Rows are points. The points of each table are mixes of a few directions, plus a little noise. How many directions does each table use, and how many do they share? Where both have some left over, give the other angles between the two spaces (their principal angles), to ten degrees, smallest first.
In the rows, 128 means zero.

First (7 x 2):
[[145 192]
 [128 129]
 [145 196]
 [117  87]
 [120  97]
 [123 113]
 [116  81]]
Second:
[[128 126]
 [ 62 135]
 [149 126]
 [105 130]
 [197 122]]
Directions: first 1, second 1, shared 0; angles 80

First (7 x 4):
[[138  78  79 189]
 [134 133 122 118]
 [145 130 103 116]
 [ 91 157 205 109]
 [ 95 153 194 112]
 [148 111  85 141]
 [143 134 108 111]]
Second, 8 rows:
[[117 169 117 143]
 [126 135 125 129]
 [128 128 128 129]
 [ 94 249  98 172]
 [138  95 136 117]
 [140  90 138 114]
 [150  49 150 100]
 [132 113 132 122]]
Directions: first 2, second 1, shared 0; angles 80

First, 10 rows:
[[114 112 126 135 140 117 128 122]
 [106  99 116  97  65 218 176 108]
 [169 101  82 129 144 115 106 147]
 [ 95  97 125 132 126 141 145 108]
 [126  93 100 120 114 156 142 123]
 [157 219 178 105  89 149 129 151]
 [149  85  84 143 165  93 103 137]
 [148 166 145 145 163  72  95 147]
 [ 43 165 209 159 156  86 141  92]
 [168 143 113 116 119 135 116 149]]
Second (9 x 8):
[[ 95 150 155 117  88 156 159 111]
 [222 145  96 114 138 128  88 176]
 [112 101 148 122 139 179 141 113]
 [131 154 110 135 114  72 120 137]
 [100 193 128 129  64  73 147 125]
 [141 152 114 130 116  93 121 139]
 [108  49 149 133 189 198 129 105]
 [167 139 126 113 121 156 120 146]
 [ 79  69 125 159 182  99 126 100]]
Directions: first 3, second 3, shared 2; angles 60

First (9 x 9):
[[ 99 128 156 120 176 143 119 112 103]
 [163 166 112 120  70 158 119 128 139]
 [146 180 107 123  78 106 142 137 177]
 [145 134 143 123 132 170 112 115 108]
 [171 149 148 145 148 143 134 116 157]
 [140  85 132 144 151 140 124 129 110]
 [124  86 117 130 121 135 120 136  99]
 [ 50  69 122 145 196   7 167 156 160]
 [111 157 118  99  83 155 112 124 102]]
Second (8 x 9):
[[165 132  92 161  99  98 136 127 160]
 [ 50 187 107 118 127 110 108  85  84]
 [105 124  98 124  94 127 113 122  93]
 [208  54 178 162 201 141 152 155 175]
 [130 139 183 116 187 141 141 131 153]
 [100 156 129  99 107 137 123 129 117]
 [147 112 139 115 115 144 133 150 138]
 [117 120  99 128  94 126 118 126 104]]
Directions: first 4, second 4, shared 3; angles 70

First, 9 rows:
[[129 125 170 163  85 108 130 128 144  95 107 108]
 [125 131 101  72 141 149 136  99 132 147  73 171]
 [128 135  95 115 149 124  98 118  96 116 174 134]
 [133 106 106 114 138 160 148 143 159 209 130 115]
 [176 157 147 128 158  66 171 156 145  63 133 121]
 [108 166 125 130 131 139 131 139 133 125 135 115]
 [ 83 121 117 108 168 178 111 118  68 152 116 188]
 [112 118 142 156  33 118  75  80 141  95 114  96]
 [158  94 150 165 149 111 153 172 135 150 170 104]]
Second, 9 rows:
[[135 185 249 137  94 103 158  76 174  90 170 104]
 [142 111  91 111 138 166 115 138  92 137  84 119]
 [107 115 105 119 153  83  90 156 113 164 114 124]
 [144 182 194 147  60 114 129 154 173  77 130 135]
 [111 118 139 107 116 118 156 123 121 124 128 118]
 [102  95 131 102 176 143 114  93 155 147 104 146]
 [149 123  96 128 101 161 151 146  94 113 117 120]
 [111  94  54 143 148 117 122 156 123 147 147 160]
 [153 124  89 160 168 145 117 108 109 148 158 126]]
Directions: first 6, second 6, shared 0; angles 30, 30, 80, 90, 90, 90

First (10 x 18):
[[105 126 122 115 146  55  86  87 127 149 134 114  65 106 156  96  60  98]
 [133 134 133 115 131 161 158 164 137 133 106 135 158 151 118 134 173 139]
 [100 195 161  48 121 128 138 119 151 104 176 105  91 166 103 160 135 155]
 [166  34  82 241 140 130 115 143  96 164  57 160 182  76 164  80 120  89]
 [140 120 127 134 131 160 153 160 132 135 101 138 164 141 123 128 167 135]
 [125 128 128 132 125 112 114 109 123 124 142 124 112 118 132 131 107 125]
 [105 194 161  74  96 122 111  78 136  72 224 102  75 142  96 188 102 161]
 [157 125 133 159  98 207 160 154 121  91 143 143 190 139  94 175 187 164]
 [107 140 131  95 147  84 115 116 138 149 121 117  90 130 144 104 100 112]
 [141  82 104 168 147 121 128 147 120 162  74 143 153 111 152  90 131 101]]
Second, 8 rows:
[[141 141  96 159  89 165 104  55 100  38 203 156 106 111 112 182 107 163]
 [143 100 145 157 128 133 142 171 129 165  97 118 173 121 127 118 150 116]
 [138  98  82 152 150 133 130 128 118 135  79 163 135 121 155  91 131 114]
 [ 97 175 154  67 129  84 109  98 143 122 172 100  67 139 123 139  91 130]
 [134 137 205 119 106 149 163 201 149 164 134  79 189 145  87 160 178 140]
 [130 122 115 136 132 126 124 119 124 126 121 137 124 123 136 120 122 123]
 [127 141  41 117 143 160 121  66 112  61 123 198  86 141 152 116 124 145]
 [116 114 187 117 143  72 134 185 150 216  94  74 143 123 131  97 123  93]]
Directions: first 3, second 4, shared 3

First:
[[129 124  93 142 125 125 114 103 116 120 110 145 124 167 125 123 160 144
  140 134]
 [133  76  86  95 136 115 134  87  97  89 141 127 133 155 106 125 156 133
   87 161]
 [131 166 151 126 145 130 168 163 180 156 135 132 111  73 108 138  81  98
  184 108]
 [158 184 192 168  74 128 153 125 195 164 134 132  75  69 139 143  62 151
  121 137]
 [123  67  91 112 110 122  92 144 117 107 110 117 178 186 121 138 164  70
   92 112]
 [140 156 172 147 104 127 162 152 161 156 145 109 108  78 140 130  69 127
  137 122]
 [113 138 128 141 149 132 145 140  83 136 142 106 134 125 155 100 123 159
  162 122]
 [139 123 104 148  99 125  92  89 133 117 100 156 118 174 126 136 166 146
  105 142]
 [ 86 119 134  74 210 147  91 148  69 107 134 128 171 125 133 120 170 125
  124 114]]
Second:
[[126 107 137 141  98 129  99 132 100 123 125 107 150 156 160 123 139 135
   86 126]
 [126  95 124 137  99 127  96 131  97 117 123 109 157 166 154 123 147 126
   83 125]
 [136 241 178 129 188 138 208 126 202 172 149 169  43   7  91 132  56 164
  237 134]
 [128  93  59  86 166 117 147 118 149 104 119 155 135 150  64 142 157  74
  162 129]
 [128 146 157 144 115 133 124 132 123 139 132 120 122 115 151 123 114 150
  119 128]
 [129 113  83  99 161 120 149 120 150 114 123 151 126 133  77 139 143  92
  163 129]
 [126  94 111 126 112 125 105 128 108 114 121 118 153 164 137 128 150 116
   98 126]
 [130 182 178 150 129 137 144 133 141 155 140 127  98  78 148 122  91 166
  146 130]
 [125  97 125 135 100 127  97 131  99 118 123 109 155 164 154 124 146 127
   85 126]
 [127 111 128 133 111 128 109 130 110 123 125 116 143 149 145 125 138 128
  102 127]]
Directions: first 6, second 2, shared 2

First, 11 rows:
[[126 145  87 147 175 138  65 144 139 168 101 141 119  82  98  94 138 155
  163 168 114 127  98 106 132 125 142  97  93 147 138 122]
 [142 103 153 127 135 131 166 124 114 101 124 132 118 143 133 132 114 109
  137 112 140 120 127 120 140 123 108 141 155 102 102 112]
 [135 119 148 140 128 131 139 126 125 132 120 139 111 120 124 117 130 134
  127 122 130 116 120 120 146 121 129 136 136 116 114 106]
 [118 142 142 112  47 103 167 109 126 107 155 103 156 167 161 165 143 124
   63  82 138 131 162 153 122 136 141 153 158 141 138 141]
 [123 104 178 105  99 132 176 121 131 104 167 124 117 162 149 152 106  99
  108 114 133 134 159 164 108 129 111 153 130 106 132 147]
 [140 100 210 158 117 141 164 127 125 153 118 168  63  97 118  92 135 149
  112 117 123  92 116 124 175 105 133 153 131  91 100  63]
 [ 96 157 133 125 101 131  79 136 163 188 158 136 111  97 120 113 147 158
   97 160 100 137 144 166 107 129 160 118  64 155 180 152]
 [143 142  55 117 138 107 134 119 102  72 103  91 196 169 143 162 126 106
  148 101 152 142 122  96 123 142 114 117 183 145 110 145]
 [143  96 163 116 125 130 186 119 110  83 135 124 125 163 145 148 104  94
  131 102 145 124 139 130 131 127 101 151 163  97 101 123]
 [ 99 133 130 107 148 150  82 144 165 166 169 134 108 109 118 121 113 123
  140 184 103 152 148 171  78 133 129 109  51 139 179 181]
 [144 169   7 154 193 115  50 136 112 133  57 114 180  99  99 109 152 156
  186 146 134 130  75  56 146 134 141  79 145 169 114 117]]
Second (9 x 32):
[[158  96 128 134 150 122 163 119  93  86  91 142 125 147 128 135 137 115
  142 103 138 120 110  96 162 119 105 144 185  97  80  87]
 [145 116 112 123 134 119 156 121 104  83 113 114 154 157 138 149 120 107
  140 103 146 128 125 108 134 132 109 136 171 118 101 123]
 [ 94 163 132 131 100 133  73 137 166 199 155 138 110  84 117 107 148 167
   98 162  99 133 139 164 109 128 167 115  58 161 182 149]
 [102 143 147 132 145 158  89 149 170 184 159 132 100  87 115  97  99 137
  149 176 113 128 134 155  99 129 144 104  45 139 171 159]
 [132 102 171 122 126 138 165 127 125 111 141 131 110 142 135 132 106 110
  130 119 135 122 138 139 128 125 111 143 133 101 117 125]
 [135 138  67 135 200 142  93 143 128 120 103 108 156 118 112 113  93 116
  203 156 141 132 101  91 114 136 117  90 115 141 125 150]
 [122  90 223 102  79 140 227 117 133  85 191 109 115 180 167 160  72  76
  103  91 150 123 176 177 104 131 101 170 139  89 127 154]
 [131 138 109 137 121 117 103 125 123 147 108 145 122 111 117 120 167 155
  108 132 114 129 117 119 146 123 144 128 131 137 128 107]
 [133 163  56 137  96  86  87 113 107 135  85 134 161 127 123 142 208 171
   80 111 114 136 115 106 157 126 157 127 170 162 123 101]]
Directions: first 4, second 4, shared 3; angles 30

First, 9 rows:
[[131 137 111 107 147 146 144 136 123 117 106 139 160 115 125  95 147 130
  125 107 151 135 115 118 120 130  68 102 128 151 115 142]
 [127 147 116 128 119 108 146 134 118 116 131 151 105 135 138 124 130 130
  107 151 135 135 119 126 123 115 154 126 123 118 123 120]
 [120 129 139 129 126 132 128 119 147 146 130 118 140 119 117 159  92 126
  146 105 120 121 149 148 134 127 124 129 124 159 120 129]
 [103  93 158 124 110 127 136 126 135 145 130 108 122 133 182 141 151 125
  148 160  73 107 135 108  90 163 124 146 141  97 122 129]
 [112 157 130 153 144 118 112 144  95 143 126 132 130 133 114 136 110 123
  134 143 157 143 111 125 127 104 148 129 142 156 164 111]
 [193 155 150 192 145  79  44 118 101  87 142 187 162 180 115 145 140 131
   71 163 249 166  78 153 147  17 199 122  76 107 196 102]
 [101 116 117  85 102 143 189 119 169 143 127 110 105  99 139 142 101 130
  147 100  58 103 173 137 123 178 102 128 134 142  65 144]
 [124  87 134 111 121 156 127 120 147 139 130  89 123 118 132 119 145 128
  152 113  76 107 148 117 129 177 104 142 142 104 115 143]
 [141 133  96 121 138 145 124 136 116 118 130 118 107 120  89  92 137 130
  122 111 133 135 125 120 158 141 129 128 140 118 133 132]]
Second:
[[132 108 147 142 146 129  97 118 135 132  93 122 121 117 125 130 153 105
  112 142 138 107 129  90 130 124 131 104 154  90 110 105]
 [103 153 105  97 128 147 153 128 124 145 170 126 157 144 117 123 103 146
  129 104 107 174 140 183 139 122 131 157 124 162 151 151]
 [113 114 121 106 117 135 152 149 154 106  95 110  83 103  99  79 118 122
  152 142 161 107 111 107 141 178 102 149 122 159  95 157]
 [130 113 131 119 116 126 143 142 149 116 106 115  90 109 122  96 125 124
  150 143 152 113 117 102 132 162 119 139 115 138 110 132]
 [121 160 112 166 145 118  92 115  73 106 144 168 186 162 116 195 133 134
   80 105  95 106 122 170 115  74 104  93 162 130 133 165]
 [141 105 147 130 128 126 122 127 149 135 103 114 101 110 138 111 142 114
  138 146 145 119 129  87 129 143 140 123 125 103 118  98]
 [158 168 110 161  96  92 148 137  78 103 192 171 159 166 167 187 104 170
  135 107  95 129 120 183  95  94 125 125  79 161 171 149]
 [125 104 152 104 148 151 117 109 163 182 121  97 126 114 140 103 145 108
  127 136 130 170 156 101 144 128 172 134 142  81 138  67]]
Directions: first 6, second 4, shared 0; angles 40, 60, 70, 70

First:
[[192 147 154  66 131 146 173 122 185 128 116 169 124 141  81 178 105 173
  114  79  98 129 159 112 219 143  98  98 134 154 146 115]
 [ 74 138 104 140 127 110 111 126 102  96 120  72 149 146 179  90 160  55
  139 154 144 107 134 116  66 114 104 151 107  95  97 127]
 [249 162 137  56 120 126 153 144 122 158  79 173 137 119 134 137 107 115
   77 142 112 110 134 143 237  79  80  82 174 160 104  95]
 [ 87 107 108 167 117 117 117 121 106 123 145 112 127 114 124 114 105 133
  140 132 156 146 126 143  86 140 161 149 115 114 124 136]
 [148 107 136 170 152 153  82 155 100 178 147 164  95 101 135 128 169 157
  127 171 115 128  52 159 106 101 179 122 167 163 171 155]
 [ 84 104 121 161 100 103 135 109 118 122 142 112 136 112 110 115  72 147
  137 109 160 161 154 131 105 163 160 145 107  99 107 122]
 [ 73  94 154 183 111 111 113 116 123 146 151 120 128 110 123 110 108 158
  142 122 137 160 127 115  87 170 176 140 118  97 120 129]
 [106 120  84 150 126 124 116 130  97 113 138 111 125 119 130 118 115 114
  136 142 159 131 120 159  91 113 144 149 120 130 129 140]
 [167 151 126  77 142 148 157 127 165 109 118 144 125 149 104 164 132 137
  125 100 110 114 147 122 177 124  92 115 125 152 147 127]
 [100 150 157 109 153 143 122 130 160 107 124 104 136 170 161 128 206  90
  143 129  89  95 127  79 104 132  88 128 116 114 135 133]]
Second (10 x 32):
[[151 157 130  74 139 146 146 105 152 111 109 135 147 163  83 163 139 147
  161  81 102  87 157  92 155 130  94 145  84 139 127 115]
 [ 86 157  81 131 111 115 120 122 125  91 154  90  90 107 124 112 113  65
  119 128 157 149 120 148 143 117  84 101 147 140 150 146]
 [141  90  70 120 163 153 181 142 145  73 124 128 164 177 126 175 105 178
  138 114 160 126 179 178  70 139 176 194  77 127 138 145]
 [ 83 140 176 147  98 108 109 102 144 150 148 122 106 102 104 109 119 127
  138 103 110 151 121  77 156 165 112  94 136 111 126 118]
 [179 131 109  92 162 145 160 162 149 100 107 131 140 160 180 145 155 100
   88 158 126 118 139 160 137 100 108 121 152 140 135 136]
 [212 107 137 108 164 138 154 184 132 138  92 150 155 157 225 128 161 111
   61 196 121 124 125 172 129  91 138 115 179 129 116 127]
 [ 71 120 141 174  93 108  94  94 101 156 152 123 116  92  75 108  95 158
  169 102 137 144 117 103 111 156 158 141 103 115 120 122]
 [141 119 163 139 108 106 123 128 112 160 113 136 141 110 148 102 113 128
  110 144 125 138 129 116 141 133 136 114 144 107  94 106]
 [ 60 120 192 192 103 121  65 103 119 189 169 138  86  80  85 103 145 163
  165 115 100 148  70  75 118 166 160 109 134 121 150 133]
 [158 143  82 105 140 139 125 135 100 113 113 127 135 135 129 132 135 107
  132 144 141  98 122 157 124  83 113 143 122 152 128 133]]
Directions: first 5, second 6, shared 4; angles 80
